Each row of a before or after table is a point. One or more steps were done to the points. Then noise was added and the rows were shuffled. The steps act on columns, c1 being the first. What was done? A step turns or swaps two columns, mirrors them in a line or flattens them onto one, adds a multiple of one to another, or multiplies or shifts one. Angles are multiples of 10 degrees, from the lower column toward the higher: turns from -170 to 170, lines from 10 to 170 but not 90. Use the fewest steps. Two steps may share a column if one is a turn and the other turns, adds or multiplies; they go together, in the order done. Otherwise the lowest column goes first.

Before (14 x 2):
[[-0.4 -3.2]
 [ 1.3 -3.4]
 [-0.4 -1.0]
 [-3.6 -1.2]
 [ 0.3  0.0]
 [-0.7 -5.4]
 [-2.0  7.5]
 [-1.2  4.1]
 [-3.1  6.1]
 [-9.8  4.5]
 [-0.2 -3.1]
 [-5.4  5.1]
 [-0.6  9.6]
 [-3.7 -3.8]]
After, 14 rows:
[[-3.6  1.0]
 [ 4.3 -1.4]
 [-0.4  5.2]
 [10.1  4.4]
 [ 0.9  3.7]
 [ 7.4 -5.8]
 [-2.0  2.0]
 [ 6.7 -3.4]
 [-0.8  1.2]
 [-0.3 -0.1]
 [ 6.5 -2.0]
 [-3.5  4.2]
 [ 6.9  1.0]
 [-2.0  2.4]]
Steps: turn c1 and c2 by -130 degrees

Before:
[[  6.4   5.7  -5.2  -3.3  -2.6   0.3]
 [ -5.3   5.7   1.7  -4.9   0.1   2.5]
 [ -5.1  10.1   8.5  -5.0   2.5  -2.3]
 [  4.0   5.9  -6.0  -3.7  -2.2   1.8]
 [  3.0   9.1   4.3  -1.3   0.7  -2.0]
 [ -2.7   1.2  -2.3   4.0  -2.2  -4.0]
 [ -2.6   1.0  -4.7  -1.3  -1.2  -0.5]
 [ -0.8  -1.0  -5.5   1.3  -3.8   5.5]
 [ -1.0   0.7  -5.5  -5.1   2.0   0.8]
 [ -5.2  -5.0   2.2   4.2   0.3  -0.8]
 [ -2.1   5.5  -2.8  -5.5  -3.4  -3.1]
 [ -4.9 -10.1   0.8  -5.6  -3.9  -3.6]]
After (12 x 6):
[[ 4.3 -4.7 -3.3  4.0 -2.8 -1.1]
 [-1.9  1.3 -5.0 -1.6  2.6 -0.7]
 [ 0.7  8.0 -3.3 -5.2  3.7 -3.3]
 [-4.8 -0.1 -4.0 -5.2  0.2  0.7]
 [-5.3  4.6  0.4 -3.7  5.1  2.4]
 [ 3.6  4.1 -3.5 -4.6 -2.2  2.3]
 [ 0.5  4.1 -3.5  4.2  2.2 -4.2]
 [ 4.3 -7.4 -3.7 -5.1  2.1 -3.6]
 [ 1.7 10.5  4.9 -1.2 -1.8 -1.8]
 [-2.2 -4.8 -3.6  1.0  5.5  5.6]
 [ 7.7 11.8 -0.4 -5.1 -7.1 -2.7]
 [-5.3  5.3  3.1 -3.6  6.5  0.5]]
Steps: turn c1 and c3 by 60 degrees; turn c1 and c5 by 150 degrees; add -0.7 times c6 to c2

Before:
[[ 3.4 -3.6 -5.2  0.6 -2.9 -0.3  3.5  2.4 -1.3 -4.1  1.3]
 [-3.8 -0.4 -9.6  3.0 -5.2 -1.0 -4.8 -7.1  4.7  0.6  0.9]
 [ 4.2 -2.2 -7.7 -2.0  3.4  2.1  1.5 -0.4  3.0 -3.3 -2.8]
 [-4.7  2.6  0.5  5.4  0.0 -2.7 -1.3 -8.7  3.4 -5.6  2.5]
 [-2.6 -2.0 -2.2 -5.2  5.8  1.9 -1.4  3.5  0.4 -5.9  7.9]
 [-5.8 -2.5 -7.1 -1.2  1.3 -3.7 -3.4  1.8  3.3 -1.4 -1.7]
 [ 3.4  2.8 -7.1 -5.9  4.1  3.1 -3.0  0.0 -4.2 -0.5 -2.9]
 [-6.0  2.6 -1.2  3.9  5.1 -7.8  2.1 -6.4  7.2  2.5  6.9]
 [ 1.1 -3.8 -1.8 -4.7  0.4 -7.3  2.5 -8.6  2.1 -1.8  6.3]]
After, 9 rows:
[[-0.5 -0.7  1.2 -9.5 -0.3  4.0 -2.0  3.1 -2.9 -6.3  3.4]
 [ 7.7 -3.5 -6.1  0.6 -3.2 -0.6  3.6  0.3 -0.9 -4.1 -2.8]
 [-2.3 -4.8 -1.3 -7.6  5.5  8.0  2.1  3.0 -8.0  2.4  5.9]
 [ 5.2 -6.7 -1.3 -1.5  0.6  1.8  3.4  9.9 -7.0 -1.8  0.5]
 [ 8.6  1.2 -7.8  1.1  3.5  3.0  1.8  5.4  2.6 -3.0 -3.2]
 [ 7.2  4.4 -7.3  4.8  2.8 -4.1 -2.5  7.5  2.5  0.1  0.3]
 [ 0.6 -1.1 -9.2 -5.8 -4.8  5.3 -5.0  8.1 -0.9  0.5  0.1]
 [ 1.2 -7.5 -2.2  5.9  5.3  0.1 -1.1  1.4  1.3 -5.8  1.9]
 [-2.1  0.6 -6.6  1.9  0.9  3.3 -3.5  2.6 -3.6 -1.0 -2.7]]
Steps: shift c1 by 4.0; turn c2 and c11 by 60 degrees; turn c4 and c8 by -140 degrees; add -0.5 times c3 to c8; swap c6 and c9
